Each row is a point. Before rounding, the points of a table are all equally far from one centre. They may lie mostly on one side of it. Write the centre, to within rounding.

Points (8 x 2):
[[  9 -40]
 [-17  21]
 [ 10 -35]
 [-14 -72]
 [-13 -71]
 [ 10 -35]
 [  7 -44]
 [-29 -79]]
Centre: [-44 -27]

Points (15 x 9):
[[-41 -45  36 -21  36  69 -47  17 -48]
 [-54 -11  42 -10  65  -2 -47   8 -45]
 [-38 -29  32  13  57 -20 -37   9 -52]
 [-41 -35   7 -10  43   1 -46  31 -29]
 [-16 -95  17 -10  74  27 -29  -3 -29]
 [  2 -67  38 -27  52   8 -41  22 -22]
 [ -5 -65  40 -21  51  -5 -37  21 -28]
 [-20 -50  68 -21  71  32 -55  20 -33]
 [ -3 -53  26  14  50  -7 -56  12 -32]
 [-18 -24  38 -28  57  20 -56  29 -36]
 [-32 -66  21  -2  44  40 -29  41 -50]
 [-35 -61  42   3  59  15 -69  20  -6]
 [  6 -68  49   9  59  38 -50  34 -14]
 [ -6 -49  32 -26  12  20 -29  24 -43]
 [  0 -53  21  -1  23   3 -32  29 -39]]
Centre: [-25 -30  37   9  50  37  -6 -12  -9]

Points (29 x 24):
[[-63   0 -49 -24  32  38 -31 -32  12 -46 -17  11  47 -16  -5 -38  22  35
  -12  52 -12 -29  25 -32]
 [ 16   4 -20 -67  27  11 -48  16  47 -21 -13  37  36   9 -32  13   6  42
  -26  80   8 -29  32 -34]
 [ 12 -19 -20 -23  25  15 -77 -10  26  19  -9  30  33  19 -51  42 -21  31
  -33  77   2 -68  49   5]
 [ 11 -35 -32 -50  32  45 -71  13  18   3 -47  42  30  -4 -60   8 -16 -40
   -6  20  13  25  12  -1]
 [-27   3 -49 -36  29  10 -31  12  41  17 -13  56  48 -16 -19 -14 -28   8
   13  45  23 -18  10 -42]
 [  2  24 -20 -53  34  37  20  -6   7  -7  15  20  10 -34 -15 -41   6   1
   -5  55 -23 -26  17 -19]
 [  4   3  -4 -35  36  -9 -49  11  25 -18 -16  49  67  10 -25  -3   2  36
    0  90   2   0  18 -23]
 [ -7 -17 -10 -27  19  10 -54 -15  57   4  10  30  55 -35 -16  -1   5  44
  -16  46   6 -66 -17 -34]
 [  1  23 -42 -35  23  11 -95 -19  17 -19   8  -2  78 -27 -57  -4   3 -17
  -16  35   2 -23  19 -23]
 [  0  17 -29 -35 -32  31  -6   1  -6  19 -15  44  -9  17 -26  18   4 -56
  -37  46 -19 -19  50 -43]
 [ 23   4 -35 -71   1   4 -54 -43  25   4 -13  75  21  13 -12  17   5  12
  -22  25   4   9  34 -61]
 [-21  12 -35 -29  57  27 -64  -2   7 -14 -19  44  27   5 -43  21  12  49
  -33  66 -19  -7  58 -31]
 [-33  36 -37 -30  44 -21  -4 -40  26  11 -46  23  17  -6 -42  -7 -20   1
  -37  55   7 -17 -31 -17]
 [ 10 -21 -13 -14  28  -7 -21 -46  41 -26  25  11  35   0 -71 -11 -10 -21
  -26  56  14 -29   6 -29]
 [  9  -3 -26 -54 -21 -13 -28  22  72  25  -7  32  74  -7 -24 -10  32 -10
  -33  57  -8 -42  20 -11]
 [ -9 -24 -39 -65 -15  17 -73  12  44   0 -30  51  24  30 -23 -30 -38 -26
  -33  47   1 -21  10 -33]
 [ 31   4   8 -58  14  -9 -21  -4  67 -11 -41  27  44 -38 -40 -39 -24  20
  -52  23   4 -20  14 -19]
 [-11  16   8 -49  61   1 -26  13  12  30 -12  27  45   1  -9 -38   7  24
   -3  56   8 -31  11 -29]
 [ 30 -15 -38 -53  -3  46 -48 -32  25  31 -16  20  36 -18 -60  -7  18  46
  -40  53  24 -14   8 -22]
 [-14 -14  15 -63   9  20 -39 -24  63  -9  -4   5  53  -7 -75  19   9  14
    3  27  15 -40  -2 -28]
 [ 26  -2 -48 -58  12 -43 -55   0  51  40 -27  36  -7  -7 -40 -15  21  26
   -7   9  -5 -62  26   0]
 [  3  36 -38 -50  41  13 -54 -19  21   0 -36  37  39  -1 -48 -39  -5   8
  -28  26  13 -19  27 -56]
 [-26 -35 -34 -47  57 -12 -39  46  25  23 -10   5  41  25  -9  13 -23 -11
   -8  47   2 -14  -8 -30]
 [  7  11   6 -31  50   4 -67 -12  26  -4 -25  -7  27   9 -38   1  57  34
   23  68  -3 -22  -2 -31]
 [  4 -15 -39 -85 -17 -31 -31 -33  27  -2 -35  54  35  -1 -31   1 -15  37
  -64  13  15 -22   1 -22]
 [-10  25 -35 -48   8  19  -1 -21   0 -18  -1  37  58  10 -63 -13  -7  -6
  -55  52 -15 -50  -2  -6]
 [ 44  31 -48 -22  20  19 -23   2  26  10 -14   5  50 -23 -30 -14  12  13
  -24  52  25  -5  24 -55]
 [-18 -24 -16 -31  32  49 -73 -20  31  27 -19  42  18 -30 -14 -20  12   2
  -16  38  26 -15   1 -58]
 [ 18  -4 -42 -60  44  45 -86 -19  59 -15 -15  16  40   8  -8 -32   1 -11
  -19  54  13  -9  25 -27]]
Centre: [ -5 -10 -18 -19  -1   6 -38 -19  19   0 -30   1  21   1  -7   9   0   4
 -18  20 -23 -12  25   8]
